Each point is reached from the start by the listed moves, each made once or not at all, plus a little noise. Say if it took an odd or an even number of moves. Then give how often each move was made.

Moves:
(1): [73 22 9 -2]
(2): [-19 74 12 12]
Start: [-13 -35 15 -33]
Points:
[41 60 36 -21] => even (1, 1)
[-9 -33 15 -33] => even (0, 0)
[-29 40 32 -20] => odd (0, 1)

Moves:
(1): [38 -30 36 11 -26 -27 24 -16]
(2): [36 51 18 -17 37 28 -3 -3]
(3): [-34 -4 64 11 5 12 5 35]
(4): [-12 35 -25 102 5 -15 23 -15]
(5): [7 -44 0 3 92 -18 4 0]
(6): [8 -38 -26 25 2 45 -14 10]
Start: [-6 23 -24 7 -3 -14 -7 -13]
Points:
[61 45 29 7 9 -11 10 -34] => even (1, 1, 0, 0, 0, 0)
[-20 107 32 104 46 12 15 5] => odd (0, 1, 1, 1, 0, 0)
[38 1 66 40 20 41 4 7] => even (1, 1, 1, 0, 0, 1)

Moves:
(1): [1 -15 2 0 10 12 21 -15 8 -2 28 9 33 -21 -17]
(2): [-2 14 14 3 -2 -7 20 -6 2 25 -8 4 -5 5 -21]
(3): [-3 5 29 -17 -6 -3 -6 -5 16 -8 -16 11 4 -17 18]
(4): [0 23 16 30 -7 -9 31 -12 11 9 10 3 14 0 47]
(5): [-5 -8 28 -26 16 -35 1 -14 -9 1 17 -10 -31 -14 -3]
(6): [1 5 11 -7 18 9 -10 -34 -10 -13 -31 14 9 -12 5]
(7): [-25 -6 -2 -10 7 -13 11 21 -1 14 -8 3 19 -15 -7]
(8): [2 6 13 -10 2 0 2 28 -8 -21 -1 -6 4 -5 21]
(9): [5 27 -7 -12 12 -2 -2 16 23 2 0 6 -3 -7 -1]
(10): [9 5 20 6 13 20 -23 12 -5 12 6 -11 7 -9 -1]
(11): [-38 -19 8 1 -6 3 -3 -4 6 -21 5 -8 -2 5 10]
(12): [-2 -24 -3 30 31 -27 -4 12 -27 7 -22 36 3 5 9]
Start: [-5 -3 7 3 8 17 1 18 24 -4 1 -19 8 9 -15]
Points:
[-76 -47 80 -28 52 -56 2 56 0 -32 -24 8 5 -31 33] => even (0, 0, 1, 0, 1, 0, 1, 1, 0, 0, 1, 1)
[-62 -26 56 27 69 3 -9 18 -11 21 -57 20 39 -13 -20] => even (0, 1, 0, 0, 0, 1, 1, 0, 0, 1, 1, 1)
[8 47 78 3 46 44 11 -19 69 -3 -1 13 73 -57 34] => even (1, 0, 1, 1, 0, 1, 0, 0, 1, 1, 0, 0)
[-38 4 75 17 61 2 29 4 45 -52 -25 46 70 -44 77] => even (1, 0, 1, 1, 0, 1, 0, 1, 1, 0, 1, 1)
[-33 28 83 -37 57 -24 47 -26 63 2 0 18 53 -75 26] => odd (1, 0, 1, 1, 1, 1, 1, 0, 1, 0, 0, 0)
[-41 0 121 -38 25 -3 -11 28 26 -17 3 -36 -16 -27 8] => even (0, 1, 1, 0, 1, 0, 0, 1, 0, 1, 1, 0)
[-34 25 107 -15 88 -58 64 7 29 10 -30 51 55 -71 36] => even (1, 1, 1, 1, 1, 1, 1, 1, 1, 0, 0, 1)
[-19 63 100 -24 67 -20 30 28 27 24 -15 -16 23 -47 25] => even (0, 1, 0, 1, 1, 1, 1, 1, 1, 1, 0, 0)
